Each row is a point. Each copy is the shape, with its points in the same order, turned, moved and blurred by noise. Say if it was mirrored as well.

Shape, 7 rows:
[[ 19 -11  49]
 [-43  -4  -7]
 [ 32 -35  25]
 [ 51  -4  -3]
 [-23  15  16]
 [ 32 -26  31]
 [-10 -10   1]]
Copy 1:
[[ -2  38  34]
 [-40 -25   4]
 [  3  52   0]
 [ 33  27 -13]
 [-16 -16  27]
 [  5  51   7]
 [-14  -2   1]]
Copy 1 is: mirrored
Copy 2 (7 x 3):
[[ 50 -14   6]
 [-20   7 -35]
 [ 28 -46  24]
 [  3 -17  51]
 [  9  22 -16]
 [ 32 -32  24]
 [ -7  -8  -6]]
Copy 2 is: mirrored
Copy 3, 7 rows:
[[ 23 -44  32]
 [-32  -7 -23]
 [ 47 -43   2]
 [ 60   1   7]
 [-20  -6  10]
 [ 43 -42  12]
 [  1 -13 -13]]
Copy 3 is: only turned
Copy 4 (7 x 3):
[[ 45   3  45]
 [-38 -17  21]
 [ 52  -7   9]
 [ 40  27 -19]
 [-18   6  41]
 [ 52  -1  19]
 [ -2 -10  14]]
Copy 4 is: only turned

Shape (9 x 4):
[[ 32 -45  41  47]
 [ 33   4 -13  -9]
 [ 29  18  -9 -15]
 [ 22  -7  10  37]
 [  9  -7 -14 -22]
 [ 38  -7 -12  -6]
 [-35  -8  26 -27]
 [ 34 -13  16 -22]
 [ -8 -21  11  -9]]
Copy 1:
[[ 43 -46   5  42]
 [  5  13 -39  -1]
 [  5  27 -34  -1]
 [  8 -11  -8  40]
 [ -6   6 -21 -20]
 [  9   2 -41   2]
 [  4  11  35 -33]
 [ 32   3 -24 -13]
 [  6  -8   8 -15]]
Copy 1 is: only turned
Copy 2, 9 rows:
[[ 38  24  34  60]
 [ 34 -25 -18   0]
 [ 33 -17 -23  -8]
 [ 31  16 -13  38]
 [ 14 -27  -9  -6]
 [ 38 -31 -16   8]
 [-29   9  19 -23]
 [ 37 -20  14  -6]
 [ -7 -15  16   4]]
Copy 2 is: only turned
Copy 3 (9 x 4):
[[ 18 -55  45  50]
 [ 40 -20  -4 -16]
 [ 43  -7  -2 -20]
 [ 30 -19  13  40]
 [ 20 -28  -8 -25]
 [ 47 -37   1  -9]
 [-29 -10  27 -27]
 [ 38 -35  28 -24]
 [ -7 -35   9  -7]]
Copy 3 is: only turned
Copy 4:
[[ 59 -47  30  29]
 [ 38  17 -14 -19]
 [ 34  23  -6 -31]
 [ 43  -2  20  17]
 [ 14   6 -21 -19]
 [ 46   7 -16 -15]
 [-29 -22   6 -23]
 [ 38 -18  -8 -32]
 [  2 -21  -4  -5]]
Copy 4 is: only turned

Shape (12 x 6):
[[-11  20   4  23   9  35]
 [  6 -14   5 -25   4   5]
 [-29 -23  27 -23 -12  -6]
 [ 12   9   9 -34  -8  32]
 [-15  15 -12  -4  45  -3]
 [-20 -17 -23  20  25  -4]
 [ -4   7  -7  16  -2   5]
 [-18 -29 -10   9  21 -16]
 [-34  24  43  32   1 -13]
 [-24 -14  -6 -24  36  24]
 [  5   3  32 -10  29 -16]
 [  1  -5  11  21   5  -1]]
Copy 1 (12 x 6):
[[-12   6 -31  38  -1   9]
 [  7  -1  19  -3  14   3]
 [-30   8  35 -14  -6  -7]
 [  6  29  11   9  22  26]
 [ -4 -26 -25   3  25 -15]
 [ -1 -44 -18   8 -21   1]
 [  5   6 -15  11 -15   0]
 [ -7 -40   5  -6 -16 -18]
 [-40  15 -21  21 -25 -47]
 [-18 -29   6  10  27  13]
 [  3  -2   8  11  20 -37]
 [  4  -3  -4  20 -18 -16]]
Copy 1 is: only turned
Copy 2, 12 rows:
[[-18  21   9   9 -10  37]
 [  4 -10  -9 -18  18  -3]
 [-18 -18  14 -43  -6 -11]
 [ -9  18 -34 -23  13   7]
 [ 29 -14  10  -5   9  46]
 [ 14 -28  22  21 -10  14]
 [  6   7  13   5 -11   5]
 [ 10 -33  24   9  -1   2]
 [ -9  19  60 -33 -18  30]
 [  0 -37 -18  -2   9  36]
 [  3  -6  30 -29  32  20]
 [ -3   5  29   2   7   3]]
Copy 2 is: mirrored
Copy 3 (12 x 6):
[[ 21  37  15  20 -16  18]
 [  5  -4   0 -29  -1   6]
 [-14 -23  22 -22 -30  -5]
 [ -6  28  -3 -36  -7  29]
 [ 18   7  30  12  32   0]
 [ 27   2   7  18   5 -28]
 [ 10  13  -7  20  -8   7]
 [ 22 -17   8   5   2 -28]
 [ -4 -16  35  45 -31  24]
 [ 23  19  35 -23   6 -15]
 [ 17 -25  21  -4  11  29]
 [ 19  -9  -3  15 -14  11]]
Copy 3 is: mirrored

Shape (11 x 8):
[[-16 -18 -35 -17 -15  -6 -11  -2]
 [-31   8   5  -1  -6 -26  60 -27]
 [ -2  28   4  40  -1  15  35  31]
 [-19   1  14   6  24   5  43 -23]
 [ 30  23   3   3 -14  30  -5  17]
 [-20  44  12  30  19   6  -2 -16]
 [ 21  -7  -2 -15  15  29  -4  16]
 [  4  15  29  22  13   3  26  28]
 [-54 -14  10 -23 -20 -19  32 -21]
 [ -1   9 -24 -27   1 -20 -24  -6]
 [  4  34  -3 -11  23  31   6  23]]
Copy 1:
[[  1  -5 -47  -4  20 -20  -8  -1]
 [-15  13  -2   5 -45 -49  12  -1]
 [ 23   7   2  38 -29  24  32   5]
 [-28 -12  11  12 -35 -13   4   3]
 [ 22  19  -4  -4   9  44  11  -7]
 [-20  15  25  33   7   3  33   5]
 [  1 -11 -10 -12   3  39 -14   9]
 [ 11  -6  14   3 -27  21  38  15]
 [-36   2 -36  -9 -28 -47  22  -2]
 [  1  11 -18 -16  37 -18  -6  20]
 [ -2  18  -2  12  -3  41   1  32]]
Copy 1 is: mirrored
Copy 2:
[[ -7 -31   7 -20 -13 -19  18  15]
 [ 32   9 -45  28 -16 -21  14  -1]
 [-29  29 -15  25 -22  16 -24  -9]
 [ 23   5 -45  11 -12  22   8 -15]
 [-15  24  23 -21   5  18 -25   2]
 [ -8   5 -25  -7  -3  -2 -28 -51]
 [-10  -6  12 -20  10  39   1   9]
 [-13  20  -3  34   4  29 -11 -19]
 [ 22   1 -30   7 -16 -26  53  -7]
 [ -1 -33   9 -22  22 -22   3   1]
 [-31  12 -16 -17  24  27 -12  -4]]
Copy 2 is: only turned
Copy 3:
[[-29   7  -1 -21 -11  -6  -6  -5]
 [ -3   3  29 -37  56  27  15 -25]
 [ 16  19 -22  28  32  43   8 -33]
 [ 18 -14   4 -26  49  27 -13 -26]
 [ 33   6 -14  19 -25  16   5 -30]
 [ 26   5  20  27  38   2 -27 -38]
 [ 29   0 -33 -13 -20  11 -15 -11]
 [ 37  10 -16  15  32  36   2  -7]
 [-20   3  41 -43  31  31  -5   3]
 [ -2  22   9 -20 -10 -31  -8  -4]
 [ 39  29 -19  -1  -3  20 -26 -33]]
Copy 3 is: only turned
Copy 4:
[[ 24 -11 -10  -7  -1 -12  -1  15]
 [-35  37  11   3   4 -52 -11   0]
 [-32  51 -16  -6  -4  35   3  -1]
 [-29  37  -8  10  38 -26   2 -10]
 [ 19  18  -3 -23   5  30  19 -31]
 [-36  15 -27   3  21  14 -28 -35]
 [ 25   4  -9 -18  34  22  29 -12]
 [-30  38   7 -10  18  32   8  -7]
 [ -2  27  23  -4  23 -53 -34  20]
 [  7 -39  -3 -20   7 -14  -1 -10]
 [ -7  14 -30 -39  33  23  11 -19]]
Copy 4 is: mirrored

Shape:
[[ 17 -12  -2  20  10  38  19  16  21]
 [ 28 -42 -16  43  20  44 -22   7 -11]
 [ -9 -16  16 -21 -21 -16  -2  16  14]
 [-16  28  -9 -10  -6 -35 -24  -8  10]
 [ -3  15  -1  10 -37 -35   0  -1  16]
 [  6 -28  22  -1   4  14  28 -19  12]
 [  3 -30  33  30  21  31  10  -3  22]
 [-27   4  11   6 -36  -5 -23 -12  13]
 [ -1  -5  -1  42   3  11 -10   5 -33]
 [ -6  19  34  -2  -4 -15  12  23  25]
 [ -3   8  -2 -16 -24  18  -9  -5  -4]
 [-35   3  -3  -9 -10 -14  20  16  25]]
Copy 1:
[[  5  35  -7  -8  14  28  -9  22  14]
 [ 14  18  15  30  13  27 -42  27  48]
 [  2 -13  17 -27 -17  13  15 -16  -8]
 [ -1 -12  -8 -22 -28 -41  12 -24  14]
 [ -6  -7 -11 -17 -42  -3  34 -15  20]
 [  9   2 -15  10  22  33   8  -8  -8]
 [ 12  15 -25   5  11  44 -32   2   0]
 [-13   6   0  -6 -36   2   3 -43  11]
 [-16   1   0  32 -23   2 -23  21  23]
 [  5   3 -21 -33 -28   7   7   4 -25]
 [ -5  22  19   4 -11  -8  12 -21   4]
 [-29  -3  -7 -41  -4   2  15 -11  -4]]
Copy 1 is: mirrored
Copy 2 (12 x 9):
[[ 15  25   9  34  24  23   5  21  31]
 [-16  19  10  57 -10  60  -5  24   8]
 [ 21 -16 -15 -22  26   9   9  11  -9]
 [  2   4   6 -44  -7 -13 -26   1  -9]
 [ 42  -6  -4 -27 -15  -8 -15   7  -1]
 [ 14  13  -7  15  13   8  45   0  12]
 [  1  -3   8  37  15  26  27  -8  35]
 [ 20  -5 -24 -30 -10  17 -12 -15  10]
 [ -8   5 -16  41 -20   9 -23   9   2]
 [ 29 -17   3  -7  33 -18  -6  -5  13]
 [ 15  28 -27 -11  12  16 -12  -3  -7]
 [ 15  -4 -18 -28  19 -14   1  24  27]]
Copy 2 is: mirrored
Copy 3, 12 rows:
[[ 20 -24 -28  -3   0  -2  36  27 -12]
 [  5 -47 -17  29  35  23  22  38 -37]
 [-10   1   6 -40   5  18  16 -11  14]
 [-30  10  -3 -31  -9  -6 -37  -5  -3]
 [  8   2   6 -50   4  -6 -24 -15 -13]
 [ 11   7 -23  -4   9   8  44 -17 -16]
 [ 17  11 -16  11  25   2  48  25 -16]
 [  5  23  -4 -32  11  27 -24   4  -6]
 [ 16 -21  16  25  10  11 -11  13 -24]
 [ 10  15   7 -30  -3 -22  13   4  23]
 [  3  -8 -24 -13  -5  28 -11  -8   8]
 [ -3  13   7 -41 -31   7  14   4  -4]]
Copy 3 is: mirrored

Shape (13 x 9):
[[ 15  10 -10  -2  23 -23  -9  15 -27]
 [-17   6  -9   3   8  -2  13  39  18]
 [ 14  -9 -31 -24   7  19 -31   0  10]
 [  0  13   7   8 -24  36  -3 -44 -11]
 [-34  -5  12  16  32  -6  43  22  13]
 [  6  -9 -18  -6 -20 -16   5 -17  15]
 [  2 -18   9  -6  15  -3 -29   7   8]
 [ -7  16   7 -25  25   0  29 -10  27]
 [ -7   0  14  -5 -16  10 -19   5 -22]
 [ -2   2  10   5   9  -9   7  20 -16]
 [ 14  14   1  12  -5  20  14 -18  16]
 [  8  -6 -37   4  -3 -21   3 -18 -10]
 [-28  35 -13  32  -1   4  -4  13   5]]
Copy 1:
[[  1  30  23   8  22  13   4  10 -20]
 [  9   8  17  10 -12 -21 -25  24   5]
 [ 13 -23  43  -7   5  25 -19 -13 -10]
 [-43 -18  -3 -19   8  21   8 -24  27]
 [  7   4  -9   4 -11 -28   3  60  14]
 [-10 -14  18  -3 -13 -12  14 -19 -15]
 [ 21 -10  33  -4  22   3   9   4  10]
 [  6   0   7 -45 -26  -9   4  25  -2]
 [-15  -2  13  -4  37  -4  -8 -12  13]
 [ -2  17   3   6  18  -8   3  16   2]
 [ -9  -5  -3 -11 -24  12   6 -13  19]
 [-22  -9  27  13  -5   8  14  -6 -30]
 [-33  20  26  17 -11  -5 -13  16  32]]
Copy 1 is: mirrored
Copy 2 (13 x 9):
[[ -6  -4  26  28  34 -19   6   8  -9]
 [-15  -9 -16   5  27 -10  24 -17  19]
 [ 36  12   3   6  38   4  -7 -26 -20]
 [ 32  27   3  18 -43  25  20  -2 -19]
 [-17 -51 -22  20   8  -9  37  -5  37]
 [ 11  12 -13  15 -11 -15 -23   1  10]
 [  9  -7   3   9  34  28   0  -4   2]
 [ 19 -36   5   0 -12 -24  10 -16  26]
 [ -8   2  -1   5  -1  23  13  -4 -29]
 [-12 -15   8  13  16  -2  20  11  -1]
 [ 29  15   1  15 -16  -1  24   1  19]
 [ 10  12  -7  44   6 -28 -17   7  -9]
 [-22  11   1  39  -3   4  35 -35  16]]
Copy 2 is: only turned
Copy 3:
[[ 14  11  21   6  24  28  33  29 -15]
 [ -2   0   0  15 -34  19  18  21 -16]
 [ 51  12 -25  12  10   2   9  14  -8]
 [ -7  24 -22 -15  31  -9 -23 -18 -27]
 [-42   8  -3  -4 -37   8  49  15  -7]
 [ 23   9   4   5  -6   5  15 -33 -11]
 [ 21 -15  -3   3   9   7  15  18  11]
 [ -5  39   4   0 -22 -17  22   8   5]
 [  9 -12   7 -19  15   9 -10  13 -25]
 [ -8  -1  19  -1   3  16  25  18 -23]
 [-13  25 -12  15   8 -11   2 -16 -19]
 [ 24  21   1   0  14  28  35 -24 -22]
 [-23  19  -9  11 -10  48  -6   7 -20]]
Copy 3 is: mirrored
